Each row of a before or after table is a point. One or more steps were done to the points. Then noise was added and the rows were shuffled. The steps act on how far a point lies along the listed directions, d1 being the first. Write out the steps. A step turns or swaps two directions, mirrors them in a line or flattens them onto one, adds a multiple of one to another, or multiplies one. Angles are multiples of 10 degrees, from the lower direction toward the higher: turns from -170 to 170, lines from 10 to 170 but not 90. Use the fewest steps. Two steps may share a direction if one is a turn and the other turns, adds or multiplies; they go together, in the order done. Otherwise the lowest direction goes first.

Directions:
(1): [-0.30  1.87]
(2): [1.87 0.30]
Before:
[[-0.22  0.59]
 [ 0.35  0.11]
 [-0.33  0.08]
 [-0.10  0.23]
 [ 0.73 -0.35]
 [ 0.42  0.76]
 [ 0.79 -0.32]
 [-0.59  0.02]
 [ 0.58 -0.19]
 [-0.12  0.11]
 [ 0.20  0.25]
 [ 0.44  0.69]
 [-0.40 -0.28]]
After (13 x 2):
[[ 0.10 -0.60]
 [-0.74  0.46]
 [ 0.25 -0.16]
 [-0.53  0.28]
 [-0.26 -0.21]
 [ 0.59 -0.13]
 [ 0.42  0.21]
 [-0.53 -0.67]
 [-0.69  0.47]
 [-0.55 -0.59]
 [ 0.08 -0.15]
 [ 0.01 -0.26]
 [-0.38 -0.06]]
Steps: turn d1 and d2 by -170 degrees

Directions:
(1): [0.16 1.43 1.80 1.37]
(2): [-1.46 -0.79  1.70 -1.24]
(3): [ 1.54 -1.90  0.89  0.63]
(4): [ 1.63  0.95  0.50 -1.84]
Before, 12 rows:
[[-0.95 -0.24  0.30 -0.08]
 [ 0.15 -0.24 -0.54 -0.70]
 [-0.29 -0.87  0.05 -0.23]
 [-0.33  0.15  0.17  0.55]
 [-0.76  0.48  0.22  0.10]
 [ 0.13  0.25 -0.39 -0.59]
 [ 0.45 -0.05 -0.24 -0.59]
 [-0.15  0.28 -0.02  0.63]
 [-1.14 -0.07  0.48  0.05]
 [ 0.07 -0.04 -0.59 -0.46]
 [ 0.09  0.26 -0.29 -0.30]
 [-0.04 -0.25 -0.69 -0.28]]
After:
[[ 0.23 -0.09  0.04 -0.74]
 [-0.15  0.15 -0.13  0.63]
 [-0.02  0.16 -0.19 -0.44]
 [-0.79  0.20  0.54  0.34]
 [-0.18 -0.29  0.09 -0.89]
 [-0.04  0.14 -0.43  0.55]
 [-0.80  0.40  0.59  0.63]
 [-0.06  0.17 -0.12 -0.75]
 [-0.39 -0.37 -0.19 -0.52]
 [-0.22 -0.14 -0.20 -0.68]
 [-0.39 -0.60  0.60 -0.03]
 [-0.50  0.70  0.00  0.34]]
Steps: turn d1 and d2 by -50 degrees

Directions:
(1): [-0.12 -3.18 -0.06  0.26 -0.60  0.44]
(2): [ 1.90  0.31 -1.96 -0.17 -1.78  0.14]
(3): [ 1.70 -0.46  0.87  0.68  0.52 -2.48]
(4): [-1.72  0.05 -0.12 -1.09 -1.74 -1.89]
(5): [ 0.72  0.39  2.46 -0.06 -1.80  0.89]
(6): [-0.87  0.43 -0.30  3.00 -0.83 -0.14]
Before (12 x 6):
[[ 0.34 -0.20  0.25  0.09  0.48  0.04]
 [-0.83  0.56 -0.23  0.41  0.16 -0.41]
 [-0.33  0.25 -0.07  0.91  0.70 -0.33]
 [ 0.36  0.01  0.25  0.51  0.69 -0.25]
 [ 0.78 -0.40  0.34 -0.06 -0.53  0.30]
 [-0.37 -0.16 -0.38  0.42 -0.25 -0.88]
 [ 0.77 -0.01 -0.11 -0.24 -0.35  0.11]
 [-0.40  0.29 -0.13  0.80 -0.03 -0.32]
 [ 0.75  0.20  0.68  0.58  0.43 -0.27]
 [ 0.25 -0.35  0.59  0.17  0.32 -0.32]
 [ 0.31 -0.57  0.44  0.35 -0.17  0.11]
 [-1.05  0.49  0.04  0.51  0.01 -0.83]]
After:
[[-0.39  0.41 -0.15  0.79  0.00 -0.34]
 [ 0.76 -0.49 -0.13 -0.19 -0.44  0.18]
 [-0.32  0.63 -0.06  0.90  0.77 -0.39]
 [ 0.31 -0.51  0.44  0.34 -0.17  0.12]
 [-0.84  0.84 -0.22  0.39  0.21 -0.45]
 [-1.03  0.93  0.06  0.48  0.10 -0.90]
 [-0.38 -0.20 -0.38  0.43 -0.26 -0.88]
 [ 0.36  0.27  0.27  0.51  0.73 -0.28]
 [ 0.34 -0.05  0.27  0.07  0.50  0.02]
 [ 0.75  0.35  0.69  0.57  0.47 -0.31]
 [ 0.26 -0.05  0.61  0.15  0.37 -0.38]
 [ 0.76 -0.75  0.33 -0.04 -0.60  0.35]]
Steps: add 0.7 times d2 to d1

Directions:
(1): [-2.50 -2.07  0.10 -0.91  1.24 -1.19  0.03 -0.15]
(2): [-1.06  0.38 -0.79  0.96  0.06  1.23  0.05 -3.16]
(3): [-0.85 -0.33  0.27 -0.77 -3.50 -0.64  0.30 -0.37]
(4): [ 1.03  0.16 -1.36  0.59  0.02 -2.90 -1.32 -0.96]
(5): [-1.44  0.04 -1.28  2.76 -0.51  0.01  0.22  1.64]
Before:
[[-0.10 -0.30 -0.05 -0.12  0.13 -0.98 -0.17 -0.53]
 [ 0.68 -0.13  0.51 -0.31 -0.27  0.04  0.21 -0.33]
 [-0.51 -0.41  0.40 -0.42  0.47  0.00  0.13  0.04]
 [-0.52  0.07 -0.09  0.26 -0.37  0.52  0.29 -0.54]
 [ 0.57  0.36  0.45 -0.65  0.15  0.37  0.13 -0.54]
 [ 0.22  0.19  0.19 -0.04 -0.03  0.48  0.38  0.51]
 [ 0.32  0.06 -0.43  0.11 -0.60 -0.71 -0.03  0.36]
 [ 0.67  0.30  0.50  0.29  1.32  0.41  0.29  0.82]
 [-0.17 -0.09  0.42 -0.21 -0.54 -0.08  0.17  0.71]
 [ 0.51  0.38  0.09 -0.23 -0.63 -0.53 -0.25  0.58]
 [ 0.41  0.00 -0.05  0.24 -0.70 -0.85 -0.50  0.30]]
After, 11 rows:
[[-0.17 -0.10  0.49 -0.28 -0.52 -0.11  0.20  0.68]
 [ 0.21  0.18 -0.38  0.77 -0.32 -0.65 -0.10 -0.09]
 [ 0.55  0.04  0.65 -0.04  1.45  0.28  0.32  0.66]
 [ 0.11 -0.08  0.39 -0.51  0.20  0.37  0.34  0.29]
 [-0.59 -0.14  0.06  0.01 -0.24  0.44  0.27 -0.68]
 [ 0.35  0.12  0.25 -0.72 -0.40 -0.74 -0.26  0.36]
 [ 0.77  0.08  0.35  0.06 -0.46  0.19  0.23 -0.16]
 [-0.21  0.21  0.00  0.65 -0.06  0.38  0.13  0.58]
 [ 0.73  0.72  0.26  0.01 -0.16  0.56  0.15 -0.23]
 [ 0.28 -0.27  0.19 -0.26 -0.45 -1.04 -0.51  0.07]
 [ 0.18 -0.28 -0.14 -0.45 -0.32 -0.93 -0.02  0.10]]
Steps: swap d1 and d5

Directions:
(1): [ 0.32 -1.86  2.46 -1.62  0.24  1.34  1.26  0.19 -0.66]
(2): [ 0.22 -0.12  2.35  2.01 -1.46 -0.40 -0.45 -0.30  1.98]
Before:
[[ 0.09  0.13 -0.24  0.19 -0.15 -0.10 -0.10 -0.02  0.30]
 [-0.04  0.21  0.86  1.08 -0.64 -0.36 -0.54 -0.36  1.22]
 [-0.08  0.28 -0.63 -0.27 -0.02  0.11 -0.01  0.20 -0.02]
 [-0.19 -0.29 -0.28 -0.46  0.19  0.42  0.14 -0.01 -0.78]
 [-0.13 -0.08 -0.08 -0.01  0.33 -0.21 -0.05  0.38  0.15]
 [ 0.07 -0.01  0.12  0.23 -0.33 -0.09 -0.07 -0.27  0.47]
 [ 0.34 -0.76  0.80 -0.98  0.29  0.85  0.97  0.20 -0.63]
 [-0.24  0.11 -0.14  0.21 -0.16 -0.20 -0.19 -0.28  0.08]
 [-0.19 -0.53  0.98 -0.73  0.05  0.75  0.62  0.14 -0.35]]
After:
[[ 0.05 -0.18 -0.27 -0.51  0.11  0.18  0.19 -0.18 -0.15]
 [-0.08 -0.15  0.15  0.03  0.28 -0.18 -0.01  0.39  0.20]
 [-0.15 -0.31 -0.49 -1.44  0.85  0.48  0.33  0.00 -0.94]
 [-0.44  0.99 -1.06  0.56 -0.15 -0.34 -0.42  0.00  0.17]
 [ 0.12 -0.26  0.08 -0.29  0.00  0.19  0.17  0.06  0.06]
 [-0.22 -0.28  0.22 -0.25 -0.04  0.12  0.07 -0.26 -0.18]
 [-0.19  0.14  0.09  0.83 -0.49 -0.11 -0.38 -0.21  0.25]
 [ 0.07  1.06 -1.14  1.06 -0.22 -0.60 -0.40 -0.07  0.46]
 [ 0.00 -0.04  0.43  0.06 -0.41  0.18  0.05  0.12  0.46]]
Steps: turn d1 and d2 by -170 degrees

Directions:
(1): [-0.35 -0.70  0.27  0.24 -1.60  0.42  1.77 -2.63 -1.09 -2.21  0.32]
(2): [ 2.66  2.06 -0.14 -0.27  1.49  0.23  1.74 -1.13  1.22  0.04  0.47]
(3): [-0.33 -0.72  2.05 -0.12  2.05  1.16  1.58  1.71 -1.60 -0.58  1.01]
(4): [-1.66  2.07  0.64 -0.80 -1.39 -0.56  0.31  0.61  0.85  0.01  2.86]
(5): [ 0.13  1.09 -1.16  0.62 -0.34 -1.95  1.17  2.19 -0.42 -2.21 -1.28]
Before:
[[ 0.04 -0.91 -0.53  0.32 -0.06 -0.01 -0.59 -0.46  0.17  0.34 -1.02]
 [-0.31 -0.18 -0.74  0.36 -0.62 -0.58 -0.58 -0.17 -0.20 -0.63 -0.48]
 [-0.64 -0.25  0.07 -0.08 -0.37 -0.18 -0.35  0.15 -0.11 -0.23  0.09]
 [-0.60 -0.27  0.72 -0.10  0.28  0.53  0.28  0.34 -0.26  0.03  0.36]
 [-0.03  0.24 -0.38 -0.09 -0.37 -0.48 -0.22 -0.32  0.14 -0.03  0.08]
 [-0.54 -0.55 -0.77  0.49 -0.56 -0.38 -0.57 -0.43 -0.28 -0.34 -0.94]
 [-0.16 -0.65  0.26  0.04  0.89 -0.07  0.10  1.25 -0.45  0.02 -0.36]
 [-0.19 -0.44  0.04 -0.27  0.02  0.47 -1.16  0.06  0.35  1.34  0.12]
 [ 0.16 -0.31 -0.82  0.29 -0.24 -0.52 -0.55 -0.26 -0.07 -0.37 -0.97]]
After, 9 rows:
[[-0.29 -0.85  0.60 -0.13  0.90  0.46 -0.20  0.69 -0.32  0.62  0.11]
 [-0.63 -0.24  0.09 -0.08 -0.37 -0.17 -0.36  0.13 -0.09 -0.22  0.13]
 [-0.65 -0.75 -0.41  0.31 -0.57  0.11 -0.86 -0.96 -0.13  0.21 -0.51]
 [-0.45 -0.44 -0.32  0.09 -0.58  0.04 -0.95 -0.88 -0.02  0.13  0.13]
 [-0.04  0.20 -0.32 -0.10 -0.35 -0.42 -0.28 -0.43  0.19  0.08  0.13]
 [ 0.05 -0.59 -0.35  0.04 -0.20  0.12 -0.97 -0.97  0.11  0.40 -0.39]
 [ 0.01 -0.89 -0.57  0.35 -0.06 -0.11 -0.57 -0.39  0.14  0.26 -1.08]
 [-0.52 -0.15  0.44  0.06  0.27  0.17  0.47  0.77 -0.39 -0.37  0.00]
 [ 0.06 -0.02 -0.74  0.20 -0.04 -0.65 -0.51  1.30  0.02  0.01 -0.97]]
Steps: mirror d4 and d5 in the line at 10 degrees

Directions:
(1): [-0.46 -0.70  0.68  1.68 -0.63  2.39 -1.76 -1.95 -0.74  0.23  1.79  0.83]
(2): [ 1.41  0.92  0.69  0.49 -0.55 -0.53  0.75 -3.45  1.29  0.07 -1.60 -0.84]
Before (9 x 12):
[[ 0.09 -0.07 -0.13  0.07 -0.14  0.06  0.01 -0.46  0.03 -0.06  0.11  0.24]
 [ 0.23 -0.04  0.14  0.29  0.09 -0.01  0.28 -0.08  0.10 -0.09  0.33 -0.05]
 [ 0.55  0.71 -0.02  0.11  0.11 -0.30  0.37 -0.54  0.54  0.00 -0.58 -0.12]
 [-0.15  0.06  0.03 -0.08 -0.14 -0.11  0.11 -0.12 -0.21 -0.22  0.10 -0.20]
 [-0.30  0.11 -0.54 -1.06  0.29 -1.18  0.72  1.79  0.00 -0.08 -0.36 -0.17]
 [-0.34 -0.58 -0.55 -0.14  0.01  0.13 -0.32  0.91 -0.40 -0.05  0.50  0.16]
 [-0.15 -0.14  0.05  0.22 -0.14  0.36 -0.04 -0.51 -0.11 -0.14  0.23  0.20]
 [-0.01  0.00  0.00 -0.75  0.19 -0.80  0.41  1.16  0.26 -0.04 -0.21  0.05]
 [-0.17 -0.21 -0.37 -1.01  0.43 -1.11  0.68  2.16 -0.22 -0.18 -0.45 -0.27]]
After, 9 rows:
[[ 0.26  0.50 -0.34 -1.00  0.07 -1.48  1.11  0.62  0.55 -0.07 -1.05 -0.51]
 [ 0.36  0.20  0.13 -0.63  0.06 -1.05  0.62  0.39  0.54 -0.11 -0.59 -0.09]
 [-0.27 -0.22 -0.02  0.18 -0.09  0.42 -0.13 -0.18 -0.18 -0.15  0.41  0.28]
 [-0.05 -0.16 -0.17  0.07 -0.06  0.12 -0.03 -0.26 -0.04 -0.05  0.21  0.31]
 [-0.11  0.11  0.02 -0.08 -0.12 -0.06  0.12 -0.16 -0.25 -0.20  0.10 -0.24]
 [ 0.15 -0.07  0.11  0.28  0.12  0.05  0.21 -0.03  0.07 -0.07  0.43 -0.01]
 [-0.17 -0.30 -0.65 -0.42  0.12 -0.30  0.11  1.09 -0.15 -0.15  0.07 -0.09]
 [ 0.50  0.62  0.13  0.48 -0.03  0.20 -0.01 -0.94  0.43  0.09 -0.21  0.08]
 [ 0.44  0.24 -0.15 -0.97  0.25 -1.55  1.16  0.97  0.42 -0.18 -1.20 -0.72]]
Steps: turn d1 and d2 by -40 degrees

Directions:
(1): [-1.34  0.08  1.52 -0.41 -1.08 -2.11 -0.16 -0.16  0.21 -0.35  0.53  2.33
 -3.04 -0.15]
(2): [ 1.34 -1.84 -0.16 -1.44 -0.40  0.69 -0.46  0.29  0.26  1.77  0.69 -1.46
 -2.17  2.52]
(3): [-0.59 -1.38  0.06  0.89  0.59 -1.17 -1.05  0.32  3.27 -1.92  1.65 -0.86
  0.81  0.76]
Before (14 x 14):
[[-0.58  0.39  0.26  0.01 -0.68 -0.22 -0.14  0.00 -0.55  0.00 -0.35  0.89
  -0.26 -0.35]
 [-0.01  0.03  0.43 -0.27 -0.29 -0.39 -0.18  0.17  0.20  0.21  0.51  0.48
  -0.63 -0.04]
 [ 0.20 -0.79 -0.32 -0.18  0.15 -0.03 -0.24  0.00  0.81  0.12 -0.01 -0.63
   0.28  0.52]
 [-0.24 -0.14  0.20 -0.55 -0.04  0.09 -0.06  0.06 -0.19  0.44 -0.25  0.38
  -0.99 -0.09]
 [-0.27 -0.30 -0.05  0.02  0.12 -0.16 -0.35 -0.08  0.82 -0.63  0.16 -0.39
  -0.27  0.78]
 [-0.56  0.42  0.27 -0.14 -0.22 -0.54  0.09 -0.05 -0.10 -0.26 -0.09  0.82
  -0.63 -0.31]
 [-0.32 -0.67  0.24  0.33  0.18 -0.71 -0.20 -0.04  1.41 -0.41  0.67 -0.23
  -0.09  0.39]
 [-0.06  0.24  0.37 -0.11 -0.21  0.04  0.34  0.09 -0.54  0.10  0.21  0.61
  -0.96 -0.16]
 [-0.52 -0.44  0.75  0.18 -0.29 -1.22 -0.22 -0.04  1.07 -0.92  0.43  0.59
  -0.71 -0.05]
 [ 0.36 -0.97  0.06 -0.18  0.17  0.20 -0.41  0.29  1.05  0.10  0.65 -0.91
  -0.11  0.93]
 [-0.76  0.32 -0.06  0.03  0.00 -0.13  0.55  0.01 -0.24 -0.07 -0.37  0.46
  -0.09 -0.40]
 [ 0.23  0.47 -0.45 -0.06  0.06  0.46  0.16  0.34 -0.55  0.62 -0.56 -0.22
   0.90 -0.26]
 [ 0.71 -1.35 -0.23 -0.12  0.23  0.26 -0.38  0.15  0.86 -0.06  0.74 -1.31
   0.00  0.80]
 [-0.18 -0.14  0.27  0.13 -0.13 -0.56 -0.30 -0.06  0.30  0.01 -0.09  0.17
  -0.04  0.14]]
After, 14 rows:
[[-0.29  0.34  0.06 -0.31  0.12  0.28  0.13  0.01 -0.52  0.28 -0.60  0.46
  -0.31 -0.65]
 [ 0.20  0.10 -0.22 -0.29 -0.53  0.70 -0.06  0.07 -0.90  0.71 -0.50 -0.03
   0.06  0.18]
 [-0.45  0.40 -0.17  0.41  0.33  0.04 -0.07 -0.17  0.36 -0.92 -0.33 -0.15
   0.69 -0.06]
 [-0.64 -0.17  0.37  0.75  0.17 -0.93 -0.17 -0.11  0.87 -1.41  0.51  0.38
   0.50 -0.88]
 [ 0.43  0.39 -0.38  0.42  0.37  0.64  0.39 -0.11 -0.37 -0.26 -0.74 -0.52
   1.66 -0.72]
 [-0.04 -0.42  0.16 -0.47 -0.40 -0.47 -0.29  0.45  0.43  0.58  0.28  0.07
  -0.83  0.67]
 [ 0.19  0.46  0.07 -0.05 -0.04  0.55  0.49  0.10 -0.92  0.29 -0.12  0.30
  -0.33 -0.30]
 [-0.10 -0.16 -0.35 -0.36  0.07  0.48  0.47  0.11 -0.33  0.59 -0.32 -0.31
  -0.19  0.32]
 [ 0.30  0.42 -0.40 -0.29  0.10  0.66  0.28  0.03 -0.74  0.45 -0.51 -0.21
   0.25 -0.09]
 [-0.19  0.19 -0.24  0.74  0.57  0.01  0.20 -0.14  0.58 -0.49 -0.07 -0.31
   1.47 -0.54]
 [ 0.17  0.60  0.05 -0.01 -0.03  0.27  0.11  0.08 -0.45  0.28 -0.05  0.32
   0.53 -0.62]
 [-0.52 -0.18  0.00  0.23  0.12 -0.68 -0.15 -0.11  0.84 -0.57 -0.10  0.23
   0.47 -0.30]
 [ 0.08  0.10 -0.05  0.22  0.03 -0.05 -0.14 -0.09 -0.10  0.18 -0.43 -0.11
   0.61 -0.06]
 [-0.73  0.26  0.44  0.64  0.22 -0.59 -0.11  0.06  0.84 -1.06  0.26  0.42
   0.71 -0.72]]
Steps: turn d1 and d3 by -50 degrees; turn d1 and d2 by -140 degrees

Directions:
(1): [ 0.83 -1.44  0.58  0.33 -1.29 -0.28 -2.52  0.34 -0.02 -1.12  1.47  2.74
  1.22  0.17 -1.45  2.37 -0.80 -0.19]
(2): [ 1.21  2.00  0.84  2.49 -1.68 -0.34  0.33 -0.80  1.74  0.33 -2.84 -0.38
  0.72 -1.27 -1.24  0.97 -0.39  0.29]
(3): [ 0.67 -0.44 -0.59 -1.93 -0.79 -0.80  0.64  2.53  2.38 -1.11 -0.75  0.64
  2.22 -0.04  0.11 -1.62  1.18  1.62]
Before:
[[ 0.57 -0.36  0.05 -0.14 -0.58 -0.36 -0.15  0.52  0.75 -0.62  0.24  0.87
   1.12 -0.06 -0.39  0.24 -0.04  0.23]
 [-0.03  0.10 -0.21  0.33 -0.13 -0.09  0.19 -0.14  0.23  0.01 -0.04 -0.28
   0.38  0.02 -0.23 -0.04 -0.21  0.15]
 [-0.05  0.34  0.42  0.63 -0.26 -0.05  0.03 -0.63  0.07  0.39 -0.30 -0.17
  -0.46 -0.42 -0.39  0.17 -0.51 -0.19]
 [-0.33 -0.71 -0.04 -0.21  0.14  0.10 -0.16 -0.07 -0.66  0.01  0.95  0.49
   0.02  0.11  0.00  0.66 -0.27 -0.11]
 [-0.15  0.44  0.18  0.89 -0.17  0.26 -0.13 -0.50 -0.54  0.34  0.07 -0.79
  -0.43 -0.02 -0.25  0.41 -0.52 -0.44]
 [ 0.02 -1.25 -0.08 -0.65  0.13 -0.26 -1.34  0.32 -0.53 -0.31  1.79  1.59
   0.32  0.82 -0.20  1.03 -0.10 -0.13]
 [ 0.11  0.46 -0.14  0.18 -0.19 -0.13  0.36 -0.16  0.52  0.26 -0.50 -0.21
   0.09  0.00 -0.01 -0.45  0.06  0.30]
 [ 0.46  0.09  0.40  0.09 -0.65 -0.07  0.14  0.19  0.45 -0.01 -0.52  0.16
   0.17 -0.29 -0.23 -0.17  0.00  0.11]
 [ 0.60 -0.12  0.14 -0.04 -0.53 -0.43 -0.43  0.59  0.87 -0.29 -0.26  0.84
   0.78  0.07 -0.31  0.05 -0.09  0.36]
 [-0.38 -0.34  0.11  0.25  0.49  0.11 -0.01 -0.32 -0.99  0.01  0.65  0.24
  -0.69  0.08 -0.11  0.43 -0.18 -0.84]
 [-0.12  0.38  0.32  0.59  0.21  0.12 -0.04 -0.67 -0.98  0.30  0.07 -0.25
  -0.67 -0.23  0.07  0.34 -0.15 -0.40]]
After:
[[-0.11  0.35  0.33  1.03  0.09  0.01  0.19 -0.60 -0.46  0.16 -0.29 -0.05
  -0.56 -0.27 -0.39  0.66 -0.25 -0.76]
 [ 0.22 -0.74 -0.05 -0.61  0.01 -0.30 -0.69  0.64  0.13 -0.33  0.70  0.97
   0.39  0.47  0.01 -0.06 -0.09  0.12]
 [ 0.28  0.76  0.44  0.88 -0.32 -0.10  0.11 -0.40 -0.13  0.15 -0.73 -0.20
  -0.09 -0.60 -0.23  0.34 -0.03 -0.03]
 [ 0.20  0.25  0.41  0.34 -0.61 -0.30  0.03 -0.04  0.73  0.10 -0.50  0.10
   0.21 -0.48 -0.57 -0.01 -0.30  0.18]
 [-0.26 -0.61  0.17  0.39  0.49  0.06 -1.19 -0.88 -1.32  0.36  1.58  0.83
  -0.72  0.65 -0.20  1.47 -0.53 -0.78]
 [ 0.34 -0.43  0.27 -0.49 -0.46 -0.10  0.02  0.52  0.31 -0.22  0.00  0.43
   0.22 -0.07 -0.03 -0.32  0.10  0.16]
 [ 0.11  0.12 -0.27 -0.29 -0.17 -0.22  0.26  0.22  0.60  0.03 -0.18  0.04
   0.28  0.15  0.05 -0.60  0.18  0.44]
 [ 0.13 -0.91 -0.09 -0.57  0.01 -0.14 -0.37  0.40 -0.10 -0.56  1.17  0.89
   0.62  0.30 -0.10  0.21 -0.11 -0.06]
 [ 0.24  0.62  0.20  0.90 -0.70  0.00 -0.08 -0.05  0.33  0.09 -0.54 -0.60
   0.29 -0.30 -0.53  0.28 -0.35 -0.03]
 [-0.04 -0.07 -0.25  0.09 -0.07 -0.14  0.19  0.05  0.25 -0.13  0.13 -0.15
   0.49  0.09 -0.21 -0.15 -0.12  0.20]
 [-0.29 -0.20  0.11  0.48  0.07  0.17 -0.03 -0.59 -0.68  0.30  0.45  0.17
  -0.26 -0.11 -0.13  0.90 -0.47 -0.30]]
Steps: turn d1 and d2 by -20 degrees; turn d2 and d3 by 60 degrees
